Each row is a point. The points of each table are mixes of a few directions, plus a little noise. Count the directions of each table, and those that both share. Where both have some left over, give the other angles between the two spaces (their principal angles), to ten degrees, smallest first.

First (4 x 3)
[[-16 -52  -1]
 [-16  15  -9]
 [ 19 -11  11]
 [ 13  48   1]]
Second (4 x 3)
[[ 23   5  11]
 [  9 -15   6]
 [ 27  13  12]
 [-60  -3 -29]]
Directions: first 2, second 2, shared 2

First (8 x 6)
[[ -2 -11  39  60  25 -12]
 [ -1  -5  16  24  10  -5]
 [ -2  -9  29  45  19  -9]
 [  1   7 -24 -37 -16   7]
 [  1   4 -13 -20  -8   4]
 [  1   7 -25 -38 -16   7]
 [  2  10 -34 -51 -21  10]
 [ -1  -3  11  17   7  -3]]
Second (6 x 6)
[[ 29 -40  19   7  -4 -29]
 [  6  13 -15   8  -9  -4]
 [ 11 -49  42 -15   7   4]
 [-13   9  -5   1   9  -8]
 [-18  37 -17 -10  -8  47]
 [-15  29 -24   8   5 -11]]
Directions: first 1, second 3, shared 0; angles 60

First (8 x 9)
[[-20  -5   6  29  -4 -15  -7 -20  18]
 [ 30  12  -2 -25  -7  19  -4  11 -37]
 [ 26  17  10   8 -28  10 -25 -22 -49]
 [  0  -6 -10 -24  18   5  18  26  14]
 [ -6  -7  -8 -15  16   0  15  19  19]
 [ 25   7  -5 -29   0  17   3  18 -26]
 [-24  -9   2  21   4 -15   2 -11  29]
 [-31 -10   6  35   0 -21  -4 -22  32]]
Second (10 x 9)
[[-36  -8  12  55 -11 -28 -15 -41  29]
 [ -5  -6  -6 -12  13   0  12  15  15]
 [ 15   9   3  -1 -11   7 -10  -6 -24]
 [ -8   1   7  23 -10  -8 -11 -20   1]
 [ 17   3  -8 -31   9  14  11  25 -11]
 [ 42  19   4 -18 -21  22 -16  -1 -60]
 [ -6  -3   0   2   3  -3   2   0   8]
 [-34 -12   6  37   1 -23  -2 -22  37]
 [  7  -1  -8 -25  12   9  13  24   2]
 [  9  -2 -10 -31  15  11  16  28   2]]
Directions: first 2, second 2, shared 2

First (8 x 12)
[[ 19   7  23  20 -11   8 -30  -5  -2   4 -27 -12]
 [ -2  17 -40  15  -4 -17  -4  14  12 -12  16  13]
 [  5  -7  60  -3 -36   5 -11 -22 -16  -2  -8 -17]
 [ 11  30 -32  -9 -20 -24  16  -3  -5  -3  16  22]
 [-21 -27  13   5  16  13   0  -1   7   0   2 -15]
 [ -1  -8   2 -37  21   6  27   7 -11   9   3  12]
 [-22 -27  10 -17  24  10   8  26   5 -11  15   0]
 [  9  14 -36  25  11   0  -6 -16   9  16 -17  -2]]
Second (9 x 12)
[[-16 -10  -1   1  -1   0  14 -16   1   2  12  -6]
 [  2 -17 -32  20   4  13 -23 -30  16  15 -32  -1]
 [ 16  10   1   0   1   1 -14  15  -1  -1 -12   7]
 [ 51  28  -3   1   4   6 -47  42   0  -2 -44  21]
 [-19 -20 -16  11   0   5   6 -33   8   9   0  -8]
 [ -1  17  31 -21  -4 -13  23  32 -15 -15  31   1]
 [-13  -4   5  -3  -1  -3  15  -5  -2  -2  15  -5]
 [-22   4  30 -19  -5 -15  40  11 -14 -13  48  -8]
 [  2  -8 -16  10   2   6 -14 -15   8   8 -18   1]]
Directions: first 5, second 2, shared 1; angles 30

First (9 x 18)
[[ 11  24  -6  19  13  -1   8  -1  11  18  -4 -17   6  -2  17 -10  10  -5]
 [ 23   9  14  37   5  -1  36 -15  -5   4   7  -8  14   4  17   2 -16  -7]
 [ 13  11  -1  30  10   1  10 -13  -3  11  -4 -26   7   9  18   1   4  -3]
 [-26 -24  -6 -33   0   0 -31   6  -1 -22   9   9 -12   1 -46  10  18  14]
 [-14 -26  -4 -18 -18   3 -25   0 -12 -12  -9   0 -14   8   4   9  -6   7]
 [  9   5   1  27  -2  -6  22 -14  10 -12  15 -13  -5   0  17   2  -8   9]
 [ -4  -8   7 -20  -2   5  -7   9 -13   4  -7  19   6   0 -17   2  -3  -9]
 [-23  -5  -6 -60 -16  -1 -24  33  12  -4  -5  45 -12 -20 -18 -11  -2  -1]
 [ 11  13   1  17  10   0  10  -4   0  12  -2 -10   9   2   8  -3   3  -6]]
Second (10 x 18)
[[ -2  -4  -1   2  -1  -1  -1  -3   2  -6   4  -3  -3   1  -3   3   2   5]
 [ 14  23   8 -11   4   7   9  19  -8  38 -24  21  22  -7  18 -15 -11 -29]
 [-12 -20  -7   9  -3  -5  -7 -17   6 -33  22 -18 -18   6 -16  13   9  25]
 [-10 -17  -6   7  -3  -5  -6 -14   5 -28  18 -15 -15   5 -14  11   8  22]
 [  2   3   1  -2   1   1   1   2  -1   5  -3   3   3  -1   2  -1  -1  -3]
 [  8  12   4  -5   1   3   5  10  -4  20 -13  11  11  -4  10  -9  -6 -15]
 [-15 -25  -9  11  -4  -7  -8 -21   8 -40  27 -22 -23   7 -19  17  11  32]
 [ 17  27  10 -12   4   8  10  23  -9  45 -30  25  26  -8  22 -19 -13 -36]
 [ 12  19   7  -8   3   5   7  15  -6  31 -20  17  17  -6  14 -12  -9 -23]
 [-12 -19  -7   8  -3  -5  -7 -16   6 -31  20 -17 -18   6 -15  13  10  24]]
Directions: first 5, second 1, shared 1

First (11 x 24)
[[ -5 -19  21  -2  -8  14   0  10 -12  -8  -5 -14  -6  17  -9  -8   3  13
   17 -14   3  18  -5  23]
 [ -6  -4   7   5  -6  12  -4   5 -13 -12  -4  -1  -1   3  -7 -11   4   9
    7  -7   4  14  -1  13]
 [  7  15 -27 -11  30 -11   8  -6  32  16 -12  -2   2 -21  -3   9  -7   4
  -23  23 -10 -12  20 -15]
 [-21  31 -30  -1 -22 -47 -20  23 -46 -19 -23  45  19  -7  24 -28  27  26
   17  -2  22 -36  16   2]
 [ 18  -3   9  10  10  20   4 -25  24  14  26 -18  -6  -4  -3  23 -15 -28
  -24   7 -12  14 -18 -18]
 [ -4 -11  16  -2 -17  -2  -9   9 -20  -5   1  -8   0  19   7  -4  11  11
   15 -13  10   7 -12  16]
 [  5  14 -18 -10   3 -37  -3  -1   8  18   2   7   9  -4  24  13   7  -2
   -7  11   1 -34   3 -20]
 [  1  -7  13  14  -4  29   2  -7  -2 -11  10  -2  -5  -1 -14  -4  -7 -12
   -1  -6  -3  22  -8   4]
 [-10  21 -19  -6  -1 -29 -21  11 -23  -9 -22   6  12  -2  14 -16  23  39
    1   7  16  -8   9  10]
 [  5  -8   7   8   2  22  10  -9  12   1  12   0  -7  -5 -12   5 -14 -22
   -4  -3  -8   9  -4  -7]
 [ 12 -32  20  -3  13  31  32  -7  39  16  15 -14 -17   3 -21  20 -29 -38
    2  -6 -22   8   0  -7]]
Second (11 x 24)
[[  0   5  -2   0  -4   0   1   2  -4   0  -3  -4  11   4  -3   6  -9  -2
    0   1  -6  -1  -2   3]
 [  1  16  -6   0 -11  -2   0   8 -13  -3  -9 -11  31  10 -11  16 -28  -6
    0   4 -19  -2  -4  11]
 [  0  24 -10   0 -15  -3   3  11 -20  -5 -14 -17  48  15 -15  25 -42  -8
    1   6 -28  -4  -8  17]
 [ -1 -30  13  -1  19   3  -3 -14  25   5  17  22 -60 -19  20 -31  53  11
   -1  -9  36   5  10 -21]
 [ -1 -24  10  -1  15   3  -2 -10  20   4  14  18 -49 -16  15 -25  43   9
    0  -7  29   4   8 -16]
 [  0  -9   4   0   6   0  -1  -4   8   2   5   7 -19  -6   6 -10  16   4
    0  -3  11   1   3  -7]
 [  0  29 -11   0 -19  -3   2  13 -24  -5 -16 -21  58  18 -18  29 -51  -9
    1   8 -34  -4  -9  20]
 [ -1 -26  10  -2  16   3  -2 -11  21   5  14  18 -50 -16  15 -26  44   8
   -1  -8  30   3   8 -17]
 [  0  12  -5   0  -8  -1   1   5  -9  -2  -6  -8  22   8  -7  11 -20  -4
    1   3 -14  -2  -4   8]
 [  0 -11   5   1   7   1  -1  -5  10   2   6   7 -21  -7   6 -11  19   4
   -1  -3  13   2   3  -8]
 [  0  15  -6   1 -10  -2   1   7 -13  -2  -8 -11  29   9 -10  15 -26  -5
    1   4 -17  -2  -6  10]]
Directions: first 5, second 1, shared 0; angles 90

First (8 x 32)
[[  1 -19  -2  -4 -15  -6 -42   9  -1  -7  -9  17  -8  32 -12  11 -13   2
   24   2 -12  -8 -19  10   9  13  20  -1  29  58 -21   1]
 [  0 -14   2  -1  -6   0 -30   5  -3  -6 -12  16   1  24 -16   8 -11  -2
   16   2  -5  -9 -15  14  15  11  18   5  23  46 -21   0]
 [  2  31 -13 -19   9  -5  26  -5   4  13  31 -20 -22 -27  21  -4  20   9
  -33 -10   0  11  29 -21 -33 -26 -32  -9 -38 -58  44  -6]
 [ -3 -26  16  22  -2   9 -11   2  -5 -12 -31  16  29  17 -21   0 -17 -11
   26  10   6  -9 -24  22  35  23  28  12  31  41 -41   5]
 [ -1 -11   7  10  -1   3  -2   1  -2  -5 -12   5  12   5  -6  -1  -6  -4
   11   4   3  -3  -9   7  13  10  10   4  11  13 -16   3]
 [  1  41  -9 -21  27   9  27 -12  -1  14  22 -12  -9 -26  -3  -4  20   0
  -46 -13  10   1  31   1 -10 -29 -25   6 -37 -53  36 -10]
 [ -1 -17   7  15  -9  -2   0   4   1  -6 -11   2  10   4   5  -2  -8  -1
   19   7   0   2 -12  -2   5  13   9  -2  12  11 -16   6]
 [  1  15  -7  -3  -1  -8  34  -2   7   8  23 -24 -13 -30  33  -8  15   9
  -16  -2   0  16  20 -30 -34 -15 -28 -15 -32 -60  34   1]]
Second (8 x 32)
[[ -4  10 -20  12  16  19   0  13   3 -15  26  49  26 -16  11 -13 -25  14
   22 -16  21   7  16 -14  23   8  -2  27 -48  10  11 -38]
 [-34   2  -9  15  -9 -12  -3  -6 -24  17 -25 -17   1 -18  10  28  26  -5
  -37  20  19  -8 -13   1 -45  24  -8 -16  32 -30   0  44]
 [ 48  13  11 -18  16   5  12 -12  21  -4   5 -29   0  -7   8  30   0 -31
  -22 -21   2  -3  -3   2  38  -9  19  26   4  27 -18 -30]
 [ 41  10  -7  -4   4  -3  31   7  26  -9   9 -23  15 -39  47  29  11  -6
  -11  -8   2  27 -20 -26  13   5  15  33 -14  -3 -10 -24]
 [ -4  -4  -4   0  -7  -2  -3  -1  -5  17 -26 -26 -21   6  -9   8  16  -8
  -23   1  -4 -17 -12  13  -3  16  13 -22  14  -7   2  23]
 [  3  -9  31 -15  -4  -8 -10 -11   0 -12  19  11  -2  34 -25 -26 -15   5
   35  10 -25   7  18   8  -7 -41 -21  -4  21  13  -9  -4]
 [-10  -5 -11   3 -12   7 -26   7  -8   6  10   6 -12  36 -27 -13 -15  17
   27  -3 -10 -13   0  24   4   8   8 -23  -3   6  11 -10]
 [-37 -17   8   6  -2  -4   0   3 -13  -1 -20  28  -8   3 -14 -43   3  15
   11  16  -7  -1  15  -8 -22 -10 -22 -22  -7 -18  11  38]]
Directions: first 3, second 6, shared 0; angles 30, 50, 90
